Every row gives one point. Each copy is the shape, with its points in the same order, stretched, turned, moved and blurred by noise. Some copies are also mirrored. Which?
In the rows, 100 means zero.

Shape:
[[110, 76],
[47, 121],
[92, 86],
[82, 47],
[184, 63]]
Copy 1:
[[80, 81],
[149, 115],
[102, 83],
[97, 55],
[23, 86]]
Copy 1 is: mirrored
Copy 2:
[[83, 105],
[94, 37],
[94, 93],
[51, 106],
[118, 162]]
Copy 2 is: mirrored

Shape:
[[90, 83, 62],
[164, 76, 130],
[122, 92, 138],
[131, 167, 132],
[100, 127, 79],
[90, 68, 70]]
Copy 1:
[[88, 123, 114],
[168, 62, 110],
[125, 61, 87],
[154, 96, 19],
[114, 127, 70],
[83, 111, 118]]
Copy 1 is: mirrored
Copy 2:
[[94, 100, 59],
[183, 132, 133],
[133, 104, 148],
[173, 36, 153],
[117, 64, 86],
[91, 115, 72]]
Copy 2 is: mirrored

Shape:
[[73, 88, 103, 20],
[132, 120, 79, 105],
[159, 69, 43, 108],
[73, 72, 112, 118],
[57, 41, 69, 110],
[131, 142, 140, 99],
[111, 44, 138, 92],
[109, 144, 71, 88],
[115, 175, 132, 117]]
Copy 1:
[[104, 50, 95, 104],
[118, 146, 71, 110],
[122, 147, 51, 50],
[57, 106, 75, 97],
[49, 92, 42, 70],
[113, 139, 112, 137],
[70, 103, 118, 67],
[121, 124, 60, 130],
[108, 156, 101, 161]]
Copy 1 is: mirrored
Copy 2:
[[87, 60, 59, 26],
[139, 86, 107, 100],
[137, 13, 106, 149],
[61, 92, 94, 125],
[53, 59, 46, 157],
[116, 127, 152, 67],
[53, 46, 126, 102],
[151, 108, 100, 79],
[132, 165, 137, 68]]
Copy 2 is: only turned

Shape:
[[115, 129, 102, 107, 89, 84],
[110, 85, 116, 90, 81, 131],
[118, 123, 105, 112, 140, 80],
[67, 125, 108, 142, 100, 160],
[159, 113, 73, 60, 118, 132],
[95, 130, 95, 91, 124, 104],
[153, 135, 47, 83, 142, 126],
[118, 84, 87, 101, 94, 117],
[123, 113, 92, 81, 55, 87],
[113, 106, 82, 141, 127, 118],
[93, 55, 110, 89, 73, 126],
[81, 112, 28, 121, 102, 124]]
Copy 1:
[[88, 140, 80, 96, 106, 90],
[111, 78, 80, 69, 90, 119],
[66, 133, 98, 99, 143, 73],
[19, 63, 82, 83, 94, 118],
[118, 97, 16, 73, 123, 57],
[58, 116, 82, 64, 116, 67],
[74, 107, 16, 100, 132, 29],
[111, 76, 69, 103, 102, 95],
[127, 134, 60, 88, 78, 90],
[56, 83, 78, 130, 124, 83],
[131, 47, 95, 79, 79, 123],
[45, 61, 48, 122, 74, 41]]
Copy 1 is: only turned
Copy 2:
[[92, 109, 87, 80, 97, 68],
[114, 66, 89, 82, 105, 108],
[61, 110, 119, 92, 115, 84],
[70, 57, 35, 129, 148, 85],
[120, 108, 102, 45, 154, 125],
[55, 102, 78, 75, 123, 95],
[99, 145, 93, 60, 173, 107],
[112, 97, 93, 88, 110, 114],
[123, 112, 85, 60, 79, 84],
[91, 110, 82, 121, 140, 97],
[112, 65, 90, 89, 74, 131],
[86, 141, 42, 114, 122, 129]]
Copy 2 is: mirrored
Copy 3:
[[70, 110, 103, 109, 73, 98],
[99, 50, 100, 116, 76, 127],
[69, 123, 136, 105, 103, 113],
[167, 90, 103, 145, 94, 89],
[81, 91, 97, 124, 69, 195],
[103, 115, 116, 90, 87, 122],
[91, 131, 94, 135, 89, 187],
[88, 71, 88, 121, 104, 130],
[60, 85, 75, 98, 60, 111],
[104, 107, 106, 146, 126, 110],
[98, 30, 87, 99, 102, 116],
[135, 119, 48, 120, 136, 111]]
Copy 3 is: mirrored
Copy 4:
[[108, 95, 119, 120, 104, 86],
[109, 83, 96, 65, 72, 98],
[116, 126, 96, 123, 104, 55],
[83, 105, 47, 94, 35, 124],
[189, 120, 123, 98, 94, 100],
[114, 131, 102, 110, 100, 100],
[188, 136, 99, 135, 97, 107],
[130, 86, 82, 81, 103, 98],
[124, 72, 136, 101, 115, 110],
[125, 105, 56, 114, 84, 88],
[110, 71, 74, 42, 94, 107],
[130, 94, 50, 120, 126, 152]]
Copy 4 is: mirrored

Shape:
[[85, 96, 115, 83, 134, 82, 75, 138],
[133, 74, 102, 65, 129, 110, 89, 135],
[94, 138, 120, 107, 139, 102, 131, 95],
[113, 143, 98, 112, 145, 118, 111, 79],
[75, 109, 130, 89, 108, 100, 58, 115],
[126, 133, 101, 118, 123, 139, 115, 92],
[130, 102, 83, 82, 115, 80, 74, 108],
[97, 117, 103, 114, 58, 100, 120, 80],
[60, 99, 132, 56, 122, 101, 80, 84],
[96, 128, 152, 130, 111, 108, 111, 51],
[123, 41, 67, 99, 97, 82, 82, 123],
[151, 74, 90, 77, 99, 70, 86, 137]]
Copy 1:
[[104, 61, 64, 119, 108, 58, 82, 85],
[93, 75, 44, 62, 68, 68, 97, 101],
[114, 76, 99, 96, 145, 86, 93, 115],
[124, 107, 84, 83, 141, 82, 86, 106],
[95, 70, 95, 118, 113, 56, 68, 65],
[126, 106, 88, 65, 105, 97, 82, 113],
[99, 109, 58, 95, 96, 58, 115, 87],
[72, 115, 116, 98, 92, 102, 118, 97],
[55, 61, 88, 100, 141, 57, 77, 68],
[108, 85, 123, 87, 143, 102, 101, 67],
[81, 107, 21, 100, 44, 105, 126, 81],
[95, 95, 48, 82, 55, 61, 140, 99]]
Copy 1 is: only turned
Copy 2:
[[96, 114, 119, 130, 85, 83, 58, 119],
[121, 78, 112, 102, 106, 85, 84, 155],
[105, 173, 97, 109, 89, 67, 128, 126],
[118, 167, 63, 108, 104, 69, 130, 134],
[94, 125, 103, 108, 81, 101, 49, 105],
[108, 154, 67, 96, 108, 98, 141, 144],
[125, 82, 81, 129, 81, 77, 88, 117],
[81, 110, 80, 77, 83, 110, 124, 79],
[98, 133, 119, 67, 87, 70, 45, 98],
[124, 195, 100, 65, 87, 102, 115, 88],
[110, 31, 106, 115, 123, 100, 88, 85],
[116, 51, 107, 122, 82, 90, 103, 121]]
Copy 2 is: only turned
Copy 3:
[[109, 76, 109, 107, 116, 54, 110, 148],
[125, 62, 144, 133, 83, 96, 97, 130],
[133, 122, 89, 76, 134, 76, 137, 104],
[142, 129, 85, 94, 138, 65, 108, 73],
[76, 102, 116, 96, 109, 39, 94, 140],
[139, 138, 100, 120, 103, 78, 113, 78],
[127, 77, 94, 109, 89, 79, 65, 113],
[86, 145, 78, 79, 75, 111, 95, 98],
[73, 104, 138, 79, 152, 71, 91, 137],
[77, 127, 85, 71, 132, 64, 118, 61],
[92, 57, 89, 162, 71, 122, 69, 116],
[125, 44, 104, 123, 45, 103, 80, 125]]
Copy 3 is: only turned
Copy 4:
[[103, 44, 121, 71, 153, 97, 71, 106],
[144, 53, 114, 107, 121, 98, 71, 140],
[111, 113, 92, 89, 134, 104, 63, 55],
[113, 116, 57, 110, 125, 100, 52, 75],
[69, 77, 119, 84, 156, 106, 71, 120],
[126, 133, 58, 124, 128, 102, 79, 97],
[107, 70, 95, 95, 95, 70, 69, 122],
[80, 143, 111, 100, 98, 111, 124, 91],
[60, 64, 127, 89, 135, 141, 36, 109],
[64, 143, 107, 139, 133, 118, 62, 60],
[115, 43, 116, 120, 91, 99, 130, 125],
[133, 67, 130, 105, 88, 62, 96, 136]]
Copy 4 is: only turned

Shape:
[[135, 138, 155, 133, 106, 121, 103, 109, 124],
[105, 107, 91, 123, 84, 83, 111, 109, 125],
[78, 96, 43, 99, 86, 72, 52, 58, 133],
[72, 72, 73, 71, 74, 105, 87, 25, 83],
[94, 134, 140, 123, 113, 77, 110, 100, 67],
[118, 123, 100, 112, 88, 93, 123, 40, 123],
[80, 176, 132, 144, 118, 115, 142, 103, 118],
[94, 102, 62, 104, 36, 94, 101, 61, 89],
[78, 127, 132, 110, 88, 94, 122, 69, 101],
[107, 124, 49, 53, 77, 148, 59, 85, 83],
[148, 156, 121, 183, 140, 148, 125, 103, 84],
[121, 97, 45, 70, 97, 74, 115, 64, 110],
[116, 102, 95, 136, 80, 45, 134, 95, 124],
[56, 72, 69, 66, 103, 184, 95, 60, 99]]
Copy 1:
[[150, 66, 109, 106, 117, 113, 110, 116, 178],
[111, 105, 77, 126, 92, 103, 119, 97, 109],
[27, 138, 48, 122, 117, 129, 127, 78, 82],
[26, 143, 102, 117, 123, 129, 63, 50, 92],
[95, 28, 115, 108, 87, 107, 89, 114, 119],
[104, 105, 86, 150, 140, 119, 82, 96, 117],
[130, 41, 137, 142, 138, 70, 125, 117, 134],
[37, 153, 101, 145, 94, 127, 86, 89, 113],
[86, 68, 112, 140, 114, 94, 82, 91, 129],
[46, 170, 123, 65, 137, 116, 98, 97, 110],
[160, 59, 169, 101, 128, 144, 143, 129, 146],
[98, 135, 60, 112, 128, 113, 84, 85, 50],
[122, 84, 54, 157, 81, 113, 106, 102, 96],
[70, 178, 150, 71, 158, 110, 96, 22, 97]]
Copy 1 is: only turned
Copy 2:
[[120, 93, 136, 76, 65, 111, 60, 158, 65],
[100, 129, 97, 83, 74, 116, 130, 113, 95],
[98, 93, 71, 74, 107, 101, 135, 29, 138],
[43, 47, 61, 69, 108, 77, 101, 45, 175],
[110, 127, 95, 109, 50, 68, 54, 137, 108],
[99, 62, 90, 34, 64, 104, 116, 106, 142],
[139, 110, 71, 47, 73, 105, 56, 176, 76],
[49, 104, 79, 39, 77, 105, 132, 37, 148],
[88, 93, 78, 71, 85, 100, 74, 135, 137],
[44, 82, 110, 22, 117, 48, 75, 14, 91],
[137, 85, 100, 58, 5, 76, 70, 146, 34],
[86, 79, 98, 51, 79, 63, 153, 66, 137],
[112, 133, 94, 91, 49, 122, 158, 127, 124],
[32, 17, 52, 59, 145, 70, 70, 73, 110]]
Copy 2 is: mirrored

Shape:
[[142, 103, 73, 90, 103, 114, 42, 99, 117],
[73, 101, 93, 126, 99, 87, 69, 100, 45],
[38, 45, 138, 137, 120, 115, 107, 68, 98],
[114, 83, 137, 157, 99, 74, 74, 147, 115],
[71, 60, 66, 132, 68, 69, 53, 119, 97],
[130, 56, 95, 100, 83, 78, 187, 46, 60],
[70, 152, 105, 77, 156, 55, 97, 131, 116],
[83, 69, 77, 148, 124, 94, 129, 79, 131],
[123, 61, 85, 103, 195, 59, 33, 122, 80],
[98, 136, 76, 182, 52, 99, 110, 140, 131],
[93, 188, 55, 77, 73, 79, 86, 115, 96],
[131, 47, 63, 72, 141, 89, 133, 128, 66],
[87, 106, 104, 108, 98, 85, 46, 105, 123],
[76, 104, 109, 104, 78, 55, 152, 145, 120]]
Copy 1:
[[105, 67, 88, 128, 155, 101, 50, 131, 92],
[120, 83, 85, 123, 95, 62, 133, 141, 96],
[92, 76, 63, 159, 81, 137, 185, 66, 80],
[114, 137, 117, 157, 140, 125, 129, 119, 75],
[153, 76, 101, 147, 166, 86, 152, 122, 103],
[153, 68, 99, 98, 48, 75, 107, 18, 20],
[76, 137, 123, 42, 121, 117, 99, 139, 125],
[138, 113, 53, 128, 82, 131, 123, 65, 112],
[126, 94, 65, 78, 120, 150, 91, 191, 59],
[149, 154, 110, 185, 120, 76, 112, 71, 150],
[99, 113, 123, 78, 136, 29, 64, 120, 158],
[157, 59, 126, 75, 87, 132, 73, 111, 60],
[85, 91, 99, 118, 157, 96, 107, 122, 103],
[120, 123, 149, 91, 129, 101, 141, 65, 104]]
Copy 1 is: only turned
Copy 2:
[[91, 133, 158, 91, 48, 86, 62, 93, 97],
[103, 83, 57, 111, 62, 105, 108, 106, 104],
[124, 44, 73, 91, 140, 159, 78, 138, 88],
[104, 73, 155, 125, 110, 105, 159, 132, 59],
[62, 51, 102, 94, 37, 104, 123, 122, 66],
[141, 157, 58, 16, 128, 134, 164, 107, 120],
[113, 43, 99, 96, 84, 45, 118, 36, 108],
[122, 58, 119, 66, 108, 153, 106, 81, 51],
[191, 94, 124, 77, 40, 54, 85, 69, 51],
[28, 64, 140, 135, 108, 134, 164, 84, 52],
[43, 101, 92, 104, 34, 58, 110, 39, 144],
[154, 142, 74, 33, 84, 49, 103, 80, 50],
[70, 72, 140, 103, 81, 95, 96, 106, 103],
[66, 55, 86, 67, 128, 70, 187, 91, 77]]
Copy 2 is: mirrored

Shape:
[[67, 70, 97, 90, 89, 58, 130, 120, 126, 161, 74],
[104, 125, 84, 109, 123, 96, 119, 82, 76, 33, 135],
[125, 130, 134, 138, 41, 89, 145, 87, 108, 95, 87],
[87, 90, 102, 112, 105, 75, 92, 70, 91, 195, 81],
[85, 115, 94, 63, 95, 117, 107, 110, 90, 65, 126],
[75, 157, 92, 104, 81, 151, 120, 103, 81, 35, 117],
[79, 121, 42, 99, 138, 157, 99, 109, 88, 31, 85],
[85, 78, 127, 168, 39, 85, 125, 74, 108, 77, 127],
[69, 91, 155, 108, 147, 79, 129, 101, 116, 145, 66],
[80, 125, 92, 116, 110, 157, 78, 106, 120, 65, 142],
[105, 127, 93, 81, 129, 135, 129, 117, 90, 70, 139],
[45, 120, 76, 100, 120, 145, 136, 107, 61, 72, 128],
[112, 127, 112, 175, 69, 77, 123, 141, 94, 87, 124],
[81, 67, 148, 88, 110, 72, 83, 125, 64, 151, 58],
[138, 63, 131, 144, 60, 110, 155, 105, 94, 116, 100],
[65, 84, 115, 112, 103, 84, 116, 98, 81, 189, 82]]
Copy 1:
[[59, 122, 164, 62, 112, 116, 73, 127, 79, 130, 61],
[126, 92, 52, 110, 111, 110, 133, 141, 114, 98, 116],
[74, 153, 107, 181, 73, 111, 150, 108, 84, 115, 78],
[44, 111, 140, 111, 158, 127, 47, 94, 93, 124, 77],
[130, 99, 100, 85, 115, 71, 121, 105, 93, 95, 119],
[143, 128, 84, 129, 84, 74, 147, 109, 103, 105, 161],
[165, 85, 92, 66, 74, 90, 106, 90, 144, 130, 145],
[55, 155, 92, 185, 50, 145, 117, 120, 64, 53, 94],
[126, 152, 140, 101, 142, 119, 62, 156, 89, 160, 65],
[143, 92, 104, 135, 77, 83, 84, 116, 98, 95, 145],
[162, 82, 116, 97, 119, 100, 128, 121, 104, 122, 122],
[143, 110, 108, 80, 126, 126, 126, 115, 113, 122, 187],
[69, 100, 81, 170, 54, 154, 120, 138, 49, 145, 94],
[98, 135, 118, 86, 155, 105, 50, 85, 42, 137, 45],
[100, 130, 142, 168, 69, 165, 136, 93, 74, 95, 50],
[65, 125, 155, 97, 148, 141, 62, 108, 75, 142, 98]]
Copy 1 is: only turned
Copy 2:
[[145, 100, 60, 110, 32, 122, 102, 144, 72, 129, 122],
[92, 77, 78, 83, 172, 105, 108, 79, 82, 50, 58],
[94, 47, 89, 89, 90, 85, 136, 133, 45, 152, 33],
[97, 130, 101, 128, 31, 107, 81, 117, 77, 145, 99],
[129, 100, 81, 110, 125, 112, 128, 100, 112, 62, 43],
[80, 96, 51, 102, 169, 127, 166, 92, 105, 84, 35],
[75, 108, 61, 125, 176, 166, 146, 98, 134, 24, 114],
[116, 73, 102, 85, 142, 104, 93, 116, 33, 177, 55],
[89, 75, 60, 44, 62, 88, 87, 91, 114, 144, 131],
[109, 115, 101, 113, 159, 119, 160, 54, 120, 70, 101],
[107, 97, 85, 70, 123, 132, 131, 74, 105, 35, 61],
[112, 131, 49, 69, 154, 173, 128, 82, 111, 60, 67],
[102, 111, 88, 52, 129, 76, 152, 149, 28, 106, 100],
[103, 128, 95, 80, 67, 67, 57, 156, 147, 116, 105],
[102, 38, 126, 60, 91, 121, 100, 149, 48, 147, 47],
[115, 139, 85, 85, 37, 123, 89, 127, 89, 145, 100]]
Copy 2 is: mirrored
Copy 3:
[[71, 108, 157, 100, 91, 146, 52, 122, 81, 82, 66],
[139, 82, 121, 104, 102, 38, 113, 77, 141, 103, 127],
[128, 96, 164, 120, 85, 88, 140, 114, 72, 92, 58],
[53, 105, 91, 100, 104, 141, 79, 102, 52, 115, 102],
[143, 99, 117, 72, 93, 82, 104, 103, 156, 101, 99],
[138, 97, 123, 44, 77, 64, 155, 71, 148, 93, 118],
[96, 73, 89, 73, 55, 67, 127, 58, 180, 107, 133],
[87, 110, 191, 82, 113, 39, 140, 136, 107, 107, 84],
[44, 36, 131, 100, 114, 121, 93, 88, 57, 54, 70],
[106, 85, 112, 55, 101, 72, 149, 109, 152, 102, 173],
[148, 60, 117, 75, 84, 67, 110, 108, 123, 80, 137],
[101, 83, 123, 14, 70, 58, 107, 80, 133, 94, 130],
[103, 122, 168, 112, 92, 66, 116, 119, 67, 40, 121],
[36, 88, 81, 97, 100, 121, 80, 96, 79, 50, 25],
[102, 58, 161, 107, 65, 51, 122, 161, 64, 82, 58],
[46, 99, 113, 68, 92, 136, 70, 107, 43, 83, 86]]
Copy 3 is: mirrored
Copy 4:
[[172, 105, 118, 103, 140, 96, 61, 86, 103, 65, 39],
[34, 89, 88, 97, 95, 94, 124, 75, 107, 124, 109],
[144, 105, 71, 112, 138, 38, 90, 85, 96, 123, 131],
[109, 63, 130, 86, 130, 99, 18, 102, 111, 51, 97],
[72, 85, 66, 96, 68, 108, 98, 110, 121, 103, 78],
[50, 75, 50, 108, 73, 62, 149, 122, 128, 95, 130],
[35, 43, 77, 80, 104, 124, 175, 104, 124, 82, 99],
[127, 115, 104, 159, 100, 49, 135, 109, 132, 131, 137],
[117, 83, 149, 90, 99, 55, 46, 46, 76, 48, 63],
[59, 77, 88, 96, 53, 98, 138, 145, 122, 95, 120],
[59, 68, 94, 59, 64, 89, 95, 77, 119, 126, 74],
[26, 50, 82, 101, 72, 62, 120, 86, 158, 87, 88],
[115, 87, 105, 117, 143, 13, 126, 124, 98, 153, 89],
[110, 34, 119, 112, 116, 101, 24, 89, 73, 70, 45],
[159, 59, 101, 99, 117, 67, 77, 71, 127, 158, 119],
[113, 52, 126, 97, 120, 64, 20, 89, 111, 47, 75]]
Copy 4 is: mirrored
